Each row is a point. A path goes straight from each point to the next, and from the last back to the first. The post is the endless flat space through its rows: a point in 2 columns, a line in 3, a plane in 4, and so on, so that a path can go around it. Count how often the path circles the post. Going back the other way cancels.
In the rows, zero is written as 128.

Post (2 x 3)
[[114 135 101]
 [141 108 156]]
Path (26 x 3)
[[137 149  55]
 [181 117 201]
 [163 142 160]
 [188 122 123]
 [156  92 106]
 [108 133  77]
 [155 133  99]
 [140  95 115]
 [118  77 181]
 [ 81 173 107]
 [185 103 224]
 [132 140  80]
 [174  81 168]
 [157 128 127]
 [135 127 171]
 [ 87 126 161]
 [103 121 121]
 [103 150 125]
 [107 165  75]
 [152 144  74]
 [143  89  92]
 [199  83 204]
 [133 159  99]
 [ 93 201  56]
 [196 128 144]
 [191  59 177]]
Times around: 1

Post (7 x 8)
[[181 155  96 108 132 159 126 146]
 [114 134 133  55  82 136 148 105]
 [ 81 154 120 136 102  93 114  96]
 [ 72 165 132  93 101 110 105 117]
 [163 107 125  74 132 158 113 151]
 [144 150 137 138 112 229 149 125]
 [ 64 139 121 148  90 112 116 142]]
Path (26 x 8)
[[ 94 183 103 171 128 157 155 134]
 [ 94 148 149 170  75 154 192  93]
 [151 165 102 153 137  92  98 117]
 [120  86 151 114  97 160 111 107]
 [ 84 121  95 129 120 107 105 112]
 [150 171  92 178 111 155 167  84]
 [143 159 120 121 125 142 120 149]
 [131 110 161  98  49 150 161  85]
 [124 135 116 132  65 120 136 126]
 [165 161  69 158 114  74 130 144]
 [ 33 124 159 104 110 124 110 125]
 [ 86 151 111  20  93  87 121 107]
 [117 147 109  81 126 132 109 123]
 [ 68 120 157  66 123 102 124 131]
 [180 153 143 128 143 196 119 164]
 [123 102  91 171  89  33 109  95]
 [150 144 142  79 125 228 119 120]
 [113 157 125 109  68 137 134 105]
 [196 194  96 238 146 153 127 133]
 [230 211  73 187 192 233 144 185]
 [ 94 165 119  99  80 228 177 144]
 [ 78  78 177  32  70 197 128 126]
 [175 167 120 134 103 149 129 107]
 [ 58 170 159  50  97  51  60 147]
 [ 71 113 169  78  32 153 156  69]
 [ 78  94 137  64  83 186 127 144]]
Times around: 1
